Each point is reached from the start by the listed moves, each made once or not at all, plus a little noise. Say if it took an odd or an even number of moves. Then give how often each move was made.

Moves:
(1): [ 59  -3 -28 -14]
(2): [ 1 84  4 20]
(3): [ 20  -2  51 -10]
Start: [ 3  1 43 54]
Points:
[24 -1 95 45] -> odd (0, 0, 1)
[ 5 85 46 74] -> odd (0, 1, 0)
[64 -3 15 40] -> odd (1, 0, 0)

Moves:
(1): [47  4 -8 15 -4  4 15 -4 -8 10 -7  4 12]
(2): [ -6  56 -10   5   7  -8   1  -5  13 -12  -9 -13  11]
(3): [10 14 64  0  6 29  8 20  7 -1 -2 11 -1]
(4): [-8 -5  3 36  7 -2 -1 -6  4  9  4  3 -6]
(5): [ 8 -6 -3 -6 38  6 -6 -7 10 -4 -4  1  7]
(6): [-15  10 -29   8  -7  56  -8  10  -3  11   5  -8  -9]
(7): [-14   1  -2   3   5   2  37  -4   5 -15   5  -2   8]
(8): [  6   4  -7   5   9  -5   2  59   7  -8  10 -17  -7]
(9): [ 13 -11  -8  -1 -12   6  -6  -3  50  -2   9   3  -8]
(10): [ -7  11  -1  -8   3 -11  15   8   0  44  -2   2   5]
(11): [ 2  4  7  2  1 -3  0 -4 -1  2 38  7 -4]
Start: [  3  -7 -14   5  10 -23 -31   8  -1  17  20 -19  -3]
Points:
[  9   3 -21  -6   0 -29 -21   9  42  61  65  -9  -8] -> odd (0, 0, 0, 0, 0, 0, 0, 0, 1, 1, 1)
[-18  -2 -47  56  62  34  -7  59  16  15  83 -35 -14] -> even (0, 0, 0, 1, 1, 1, 1, 1, 0, 0, 1)
[ 47  -5 -31   9  35 -20  19  -5  58  55  23 -12  23] -> odd (1, 0, 0, 0, 1, 0, 1, 0, 1, 1, 0)
[ 50  41 -28  63   7 -28 -24 -11  56  26  53 -14   5] -> odd (1, 1, 0, 1, 0, 0, 0, 0, 1, 0, 1)
[  4  -1 -45  44  48  24 -31  69  66  69  81 -22 -24] -> odd (0, 0, 0, 1, 1, 1, 0, 1, 1, 1, 1)
[ 18 -10 -51  49  44  36 -49  59  65  29  82 -29 -28] -> even (0, 0, 0, 1, 1, 1, 0, 1, 1, 0, 1)
[ 13  23  12  11   9  48 -17  95  57  64  84 -19 -24] -> even (0, 0, 1, 0, 0, 1, 0, 1, 1, 1, 1)

Moves:
(1): [ 26   9   1  -4   1   5   1   0   5  -7 -11   3   0  -7  -2   0   0  -3
  -3   1   0   6   1  10   3]
(2): [ -7  23 -18   7  -1  -2  -5  -2   4  13 -17   4   7  15  -6  -4  -6   9
  -4  -2   6   2  -5  -2   3]
(3): [ 4  5 23 -6  5  6 -2  0 -1  6 -4 -6  3  3  7 -2 -2  8 -2 -4 -3 -1 13  2
  3]
(4): [  5  21   8  38   5  -4   2  10   8  -6   4 -10  -6   2  11  12   8  10
  -5   1 -14   0  -5 -11  -4]
(5): [-13  -7 -11   9  25  22  -7 -14   2   8  -1  -3  -2   5   0   5   2  -6
  -9   2   2 -15   4  -1   5]
(6): [-17   4   3  14 -10  28  -1  -1  -1   5  -4 -10  10   4   4  -8   2  -8
  -4 -10   6  10  21  -3   6]
(7): [  0   2  -4  -3   6   7  14   2   7  -6   4   7 -11   3  -1  -1 -10   1
  -6  -1   2  -1  -1 -10 -11]
(8): [-1 -1 -1 -4 11  2 -7 18 -5  8  3  5 11  4 13  1 -2 -9  2  0 -5  9  5 -8
 -8]
(9): [-14 -10   5   0 -11  -3 -12   4  24   5  -6  -4   1   8   4  11   4  -3
  14   1  -9  -3  -4  -1   4]
(10): [  3   1  -1   5   1   6   8  -6  10  12   7  -6  -2   0   0 -11  -5  -1
  11   1   2   5  -6  -3 -12]
(11): [ 8  5 -2 -2  5 -4  0 13  5 -9 27 -5  5  8  8 10  3 -4 -6 -2  3 10 -1 10
  7]
(12): [  1   1   8  -3   5   8  -5   0   5  12  10  21  -6  -6   7  -3   4   5
  25 -15   2  14   7  -6   3]
(13): [  7  -5  -1  -3   1   3   6  -4   3   3   2   8  35   2 -19   4   0 -12
   6  -6   1   0  -1  -5  24]
(14): [  1 -12  -2  -9  -4   5   5   2 -15  12  -8   5 -11  19 -12  -6   4  -3
   0  -5 -15  11  -9   6   7]
(15): [  2  -4   2   1  -2   4   4  -9   5  -5   2   0  12  -2  22  -1  -7  -8
   4 -14   6 -12   0   1   4]
(16): [ 7  5 -1  4 -3 14 11 -1 -1 15 -1  0 -4 -2  0 18  1  6 -3 -1  0  6 -2  1
 -4]
(17): [  8  -6  -1  -4  -8  -3  14   2  10  -1  -2 -12   3   0  11   4  31   2
  -2  11   0 -10   5   1   4]
(18): [ 9 -5 -1 -2 -4 13 -5 -2 -5 -3 -4 -6  1 -1  6 -5 -2 15  0  5  1 -2  2 -5
  2]
(19): [ -2  12 -10  -2  -3  -7  11  -6  -7 -14  -9  -8  -1  -2  -6   3  -4   5
  44  -1 -10   8  -2   4   0]
(20): [ -1  -2   9  -3  -4   7   7  -1  -7  -1  -4  11  -8   2  13 -12 -11  -3
   4  26   0  -5   0   2   1]
(21): [-1 -5 13  6  5 -5 -7  9 -6 -4 -1 -3 -4  9 -7  4  6 -1  6  0 18  4 -2 -2
 -4]
(22): [ -4  -3  -4   0   4   4   8  -8  -4  -8  -2  -7  11   2   5  -4   4   4
  -8   6   5  23 -13  -3  -1]
(23): [  4  -3   0  12   1 -17  -8  -4  -2  -8  -2   3   4   5   3   0 -10   4
   2   2   1  11  23   3  -7]
(24): [ 0 -1 -4  6 -1  1  7  5  6 -2 -6 10  9 -5 -4 -4 -4  7  7 -1 -5 -8 -1 17
 -3]
Start: [-12   9  -3  10   4   3   2  -6   7  -5  -2   3  15   7  -2   9   0 -19
   6 -21  -2  -2 -11  -1   6]
Points:
[ 19 -10  28  20   6  46 -13  24  23  13 -11  -3  75  55  -1   7  -6 -23
  38 -42  -5  50  28  18  28] -> odd (1, 0, 1, 0, 0, 1, 0, 1, 1, 1, 1, 0, 1, 1, 0, 0, 0, 1, 0, 0, 1, 0, 1, 1)
[ 42  32   2  40   3  60  48  21   6  -7   3  15  35  32  32  24  16 -15
  64 -17 -32  71  33 -10  32] -> odd (1, 0, 0, 1, 0, 1, 1, 1, 0, 0, 1, 1, 1, 1, 0, 1, 1, 1, 1, 1, 0, 0, 1, 0)
[-12  16  -4  47  11  95  -3 -24  30  50 -39  24 -10  65   6  -3 -20 -10
  40 -21  11  39  18  -9   3] -> even (1, 1, 0, 0, 1, 1, 1, 0, 1, 1, 0, 1, 0, 1, 0, 1, 0, 1, 0, 1, 1, 0, 1, 0)
